Each point is reached from the start by the listed moves, each made once or not at all, plus a little noise. Say if it took an odd or an even number of moves. Then give how often each move was made.

Moves:
(1): 6.8 -0.6 22.3
(2): -4.5 28.3 4.2
Start: 0.2 -4.2 5.4
Points:
-3.5 23.9 9.2 -> odd (0, 1)
6.7 -4.2 27.8 -> odd (1, 0)
3.0 23.7 31.4 -> even (1, 1)

Moves:
(1): 6.3 -1.6 2.0 -6.8 7.3 -7.0 9.2 4.4 8.4 8.4 -1.8 5.1
(2): 8.3 13.4 13.3 1.7 -19.6 -5.8 -3.8 0.4 4.3 10.9 13.5 4.1
(3): -13.4 3.9 0.0 -4.6 -3.4 -14.1 -5.4 -1.6 10.7 -9.5 -4.3 7.5
(4): 12.3 -16.6 -7.4 14.6 2.2 -12.9 4.4 10.2 2.8 -0.4 -9.4 -0.2
(5): 7.4 13.9 0.5 -1.3 -0.3 4.7 25.5 -7.2 -0.4 -13.9 -1.4 -1.9
(6): 1.6 -5.9 2.7 -8.7 5.1 -1.8 -0.6 7.1 16.9 -3.0 -4.8 6.0
(7): 1.8 -12.8 5.6 -15.5 -3.8 -6.5 3.8 9.6 -19.9 -0.5 -1.0 20.0
(8): 3.1 -0.8 4.9 -4.2 6.9 9.2 -8.7 20.4 -8.8 2.6 8.6 12.4
(9): 12.4 -1.3 -5.9 -3.3 -2.7 -1.2 -4.7 -14.2 9.9 0.7 6.5 8.3
(10): -11.8 -7.9 -23.3 -8.9 -9.5 11.8 14.1 2.0 0.5 18.7 1.5 1.6
(11): 0.3 -20.9 9.0 -2.7 3.2 -3.5 8.2 1.6 7.9 3.1 21.7 -7.1
Start: -1.5 -2.6 -1.3 7.2 -10.8 6.0 0.0 12.8 -2.3 7.3 3.2 -0.2
Points:
9.5 -16.4 1.8 -32.8 -40.5 -16.5 48.0 7.6 19.9 25.7 38.2 38.8 -> even (1, 1, 1, 0, 1, 0, 1, 0, 1, 1, 1)
0.6 -3.4 25.6 -24.4 -24.5 -11.4 -14.3 48.3 1.5 9.3 17.0 51.1 -> odd (0, 1, 1, 0, 0, 1, 1, 1, 0, 0, 0)
22.7 -25.0 11.4 -0.1 -28.3 -23.3 3.3 40.4 3.4 14.2 -0.1 29.2 -> even (0, 1, 0, 1, 0, 1, 1, 0, 0, 0, 0)
10.2 -8.1 13.2 -20.0 -4.8 10.2 21.1 42.1 -14.6 -8.5 4.1 35.9 -> even (0, 0, 0, 0, 1, 1, 1, 1, 0, 0, 0)
17.2 -8.2 6.4 -37.5 -1.7 -11.5 19.9 31.4 14.4 -8.9 4.2 57.3 -> odd (1, 0, 1, 0, 1, 1, 1, 1, 1, 0, 0)
16.6 -32.2 -21.3 -17.8 -9.0 -6.3 56.0 39.0 4.5 15.6 -11.6 31.5 -> even (1, 0, 0, 1, 1, 1, 1, 0, 0, 1, 0)
